Each wall is flat, endless, passes through zero and stands at right angles to its row. A trip goes straight from one point to another. Which walls does it cross, in order?

Walls:
(1): [ -3   0 -32]
(2): [ 14  -8 -14]
(3): [-44  -8 -10]
Trips:
[  4 -29 -15] to [-36  -3  16] -> 2, 1
[ 13  42 -24] to [-16   1 -33] -> 3
[  9 -28  28] to [-46   1 -16] -> 3, 1
[ 6 22 -4] to [ 17 -25  -9] -> 2
[  19  -53 -121] to [ 21  45 -24] -> 3
[-4 -6 -8] to [ -5 -33 -27] -> none
[-1 21 21] to [  3 -42   3] -> 2, 3
[16 26  3] to [-34   7 -54] -> 1, 2, 3

Walls:
(1): [-38 -14  -9  18   6 -27  -7 -25]
(2): [ 25 -45 -16  19  87  17  25  40]
(3): [-12   7   5  55  62  36  -9  -3]
Trips:
[-26 -10  28 -43  -6  27  11 -19] to [ 29   7 121 -18  25 -21 -34  17] -> 3
[-59  35 -38  -5 -39  58  11  59] to [ -6   5 -10  15 -44  60 -13   4] -> 3
[-22  32   1 -50  33   5  36  -3] to [-24  -9  -2  52  -8 -39 -89  32] -> 3, 1, 2
[  1  25  31  61 -14  17 -41  22] to [-29  74 -43 -10  19  35  16   8] -> none
[  9 -21 -48  12  36 -13  21  62] to [-40 -69  22   5 -25 -27  -6  30] -> 1, 3

Walls:
(1): [  0 -92 -30 -35  23  -3  60  75  28  23 -10]
(2): [  1  21  47 -10 -34  61 -61  95   4 -43  20]
(3): [ 30   4 -21 -25  -5 -45 -21  -6  50 -13  96]
Trips:
[-53 -22  46  87 -55  10 -20   8   3  10 -12] to [ -46   30 -111   32  -69   22  -16  -27   19   36   28] -> 2, 3
[ 51 -47  30 -35  -2  77  13 -16  38 -18  50] to [101 -33 -80 -74 -10  45 -20 -23 -24   1 106] -> none
[-15  15  15  13 -12  65  18 -11  16  25   5] to [-10  46   7  29  36  -3  16  -1 -34  -1  23] -> 2
[ 33   4  -3  12  11 -81  54  15  -2 -18  69] to [-58 -54  50  91  25 -94 -68 -65  44 -24 -16] -> 1
[ 68 -48  29  41 -26  13  30  59  33 -49  57] to [-51  22 -76  83 -22  -4   1  26  15 -14  86] -> 1
[ -79  -50   23  -44  -35  -24 -114  -19   15  -32   99] to [ 22  38  57 -71  21  -5 -15  34  21  38  24] -> 1

Walls:
(1): [ 63 -25  51 -68  -1  37  22   2  -7 120 -27 -52  30  56]
(2): [-23 -42  48  90   3  27  20 -30 114  19  -5   5  50   1]
(3): [ 13   4  52 -18  54 -12 -37 -60   0  11 -44 112 -30   1]
(4): [ 21  45  74 -46  13  -5  13  15  31 -29  28 -16  30 -34]
(5): [ 27   6 -16  78 -39  63 -44 -31   1  33  17  43  24  13]
Trips:
[ 53 -48 -49  72 -37 -59  20  38  -2  -1  26 -37  41 -27] to [-40   7 -10  50  42   0  39 -43 -64  66  18  22 -24  53] -> 1, 3, 2
[ 24  13  -1  30 -23  -5 -92 -35  39  51 -19  21 -30  19] to [ 45  71  19   3   3 119 -58  34 -62  60  -2  56  -1  37] -> 2
[-15  17 -21   7  66 -30  16 -90 -36  -3  13  28  32 -78] to [ 27  50 -21 -35 -74 -38 -63 -83   6  49 -17  -2  34 -66] -> 5, 1
[ 14 -61 -16  25  10   8  -4 -26 -52 -11 -40  68 -47  11] to [ 94  20  -2 -59  79 -50 -68 -80 115   6 -34   0 -16 -94] -> 2, 5, 4, 1
[ 13  41 -43   0  33 -57  -1 -17  34 -15 -47 -83  51  32] to [-13 -61  33 -19  38  85 -35  45  60  40  46  17  25  21] -> 5, 3
[-43  -2   3 -65   3 -11  34  28 -20  20 -86 -19  25 -54] to [ 33  42  28  88   6   8 -10  -2 -11  21  35 -92  53  47] -> 2, 5

Walls:
(1): [-26 -44  34  10 -50 -53 -13  -5  -3 -40 -35 -25  29   0  18 -39  13 -22
  38   8  86  85  20  34]
(2): [ -15   26  -34   23  -17  -26   39   29  -46  -11  -20    6  -42   16
    2  -21   23  -34 -121   -6  -14  -78    4  -36]
(3): [ -4  20   1 -41  -4 -66  17 -44  10  -1  86 -20 -55  -3 -25  36  31  37
 -75 -37 -10 -60 -23 -11]
(4): [-10  69  29  -7   9 -35 -23   0  -5  11 -11 -14  14  23  41 -12 -17   2
  19 -44 -40  -4 -46  22]
(5): [-47 -23  -1  11  -7  64 -35  19  14  -5 -28 -39  38  -6 -47  35 -29   6
 -42  55 -97  17   9  20]
(6): [ 38  -2  20 -78 -25 -28  15  14  18  20 -31  36 -47 -60 -32  18  22 -21
  67  78  14  -9 -32  47]
Trips:
[ 35  13  22 -39 -14  41 -49  -7 -19 -10  11  14 -40  16  58  46 -39  15
  48   7 -80 -48 -38  67] to [  1  12 -53  16 -25 -21  19  -5  -1  38  18 -11 -14 -11  -6  50 -20 -39
 -44  51  53  67  46 -52] -> 4, 2, 1, 6, 5
[ -3 -13 -12 -33  27  32  -9  -4   4  26  12 -19  -8 -69  -5 -39  13  -3
  -3   9  31 -61   8 -37] to [ 28 -25  11  36 -27  24  21  -8  13 -21  24 -83 110  11   5  13 -22  10
  67  16  50 -62  49   4] -> 2, 3, 6, 1, 5
[ 36  28 -24  32  71  13 -65  16  24 -22 -24 -12   7  19 -11  59 -40  66
   4  55   4  63  38  14] to [-19 -46 -50 -26 -13  27  -3  11  40  -4 -25  38 -21  42 -26  70  19 -15
 -54 -16 -18   1   7  10] -> 2, 3
[-12  39 -55 -33  -6   9 -68 -60 -17  16 -41 -51   9 -15  14  16  62  -3
  30 -14 -42  33 -21 -12] to [  -1   -7    3 -103   44   -3    2    2  -35   81  -38  101  -14  -60
    6    9  -18  -13   52    5   16   16  -54   28] -> 5
[ 23 -17  43 -52 -26  46  -6  39  24  68 -41  24 -87 -16  -5  51  23  18
 -17  11  16 -35  15  12] to [ -1 -11  39 -14  33  51   4 -63  82  17  25 -76  16 -46   4  17 -49  48
 -56   0 -34 -49  32   1] -> 2, 6

Walls:
(1): [-29  20  38   7  34  11  20  21  20 -10  40  29 -16 -30 -19 -58  65 -80
   2 -58  25 -22  44 -35 -29  55   3 -16  11  -2   1  26 -34 -25 -35 -29
 -83 -53   8   8  52 -19  10  16  64  16 -14 -29]
(2): [   0   36  -28  -22   -9  -33   21   21   -2 -113  -30  -32  -19    5
  -40   35  -47   37   14    3   53  -84   23   33   -3   -4    2   43
   -7  -83  -45  -19   47   19  -68    7  -10  -62   17   21    3  -59
   88   -8  -21   18  -79 -106]
(3): [-22  20 -64 -14  30  16  46 -31  25   6  11  28  29 -17 -13 -28 -71 -31
   7 -37 -10  -1   8  20 -37  -8   3 -10  -6  -7  82 -73  15   9   4  42
   1 -58  11 -12  45  17  -6  25   1  15  20 -49]
(4): [-13 -28 -44 -29  -8  -4 -34 -22 -29  78 -24  11  19 -67 -30 -67  46   5
  -9 -18 -26  19 -12 -25   6  -9  32  15 -39  59   8  57   5 -41 -26   2
 -15 -27  39  16  10   0   1  14   2 -12  41 -44]
(5): [-11  -9  17  14 -26  85  75 -50  45   1 -43  46   3   0 -58 -25 -20 -25
  18 -47 -15 -55 -52 -21 -93  -8   2  46 -26 -67  59  44 -22  69   4  23
  27  20 -20  18 -56  18 -48  40 -11 -34  27  34]
(6): [ -46   52  -60   14   23  -53   24  -29  -13   -9  -37  -45    9 -113
  -15   28  -20  -94   -8   44   37  -14   18   -2  -10   26  -24    4
  -37   32  -47  -10   -4  -16   26   59    8   -1   11   21    5  -78
   -7   43  -13  -35  -20  -69]
(7): [-25 -22 -18  17  40 -25  20  53  30  42  25 -39 -60 -35 -20 -40   3  43
 -39 -49  23 -27  14   2  -8 -58   7   4 -86 -72  -4  30  34 -15   1 -19
   6  -4  18   0  38 -38  17  -6  52  21 -19  -3]
(8): [ 11 -37  15  37  48  12  26 -73  13 -25   4 -13  10 -35 -16 -15 -43  -3
  17  23 -14 -49 -16  41  25  -3   1  26 -21 -35  -5 -59 -11   4 -20  -4
  47  24  -6  22  33 -32  36 -23  -3 -14 -19 -21]
(9): [ 23  10 -38  37 -34  -7  40  72 -38 -48  64   8 -16   8 -46  -4 102 -73
  39   2 -17 -44  18  -2 -20  63 -40  -8  26  -2 -51   3  17 -43  93 -13
  36  50 -16   7  -5 -47  11   4  27  23  15  12]
Trips:
[  0  25  -3  39  14 -25  17   5 -20  47  -9 -11  10  10 -74  13 -41  65
 -58 -41 -23 -29 -22  22  -5  15 -22   9  -9  73 -32 -63   1  58  26  71
  38   1 -68  -2  14  42  11  14  24   2   7  -3] to [ 31 -43 -42  47  -2 -14  31  -5  45   4  17  -1  64  63  44  -6 -19  25
 -31 -88 -27  18  12  22 -61  35 -38  48   9   3  -3 -38   2  36  20 -20
  50  13  56  50 -14   1   5 -48 -56 -14   2 -42] -> 7, 6, 2, 9
[-51  -5  12  24   4  48  -7  68 -33 -57 -16  45   4 -89 -28 -44 -17 -65
   3 -40  -1  45  14 -28 -55   5 -26 -13 -62 -15  84 -19 -25 -26  -7 -19
   8 -19 -13  62  -2 -17  24 -65 -59  11  63  26] to [-67 -55 -35  29  -4  26 -14   0 -35 -14  -3 -58 -49 -27   4  19 -56 -27
  25   9  -6  40   2 -11  41  18 -81 -31   0  74   4 -24  10  30 -68 -13
 -19  27  87  60  83  20 -17   1 -47 -40  16 -24] -> 9, 7, 5, 1
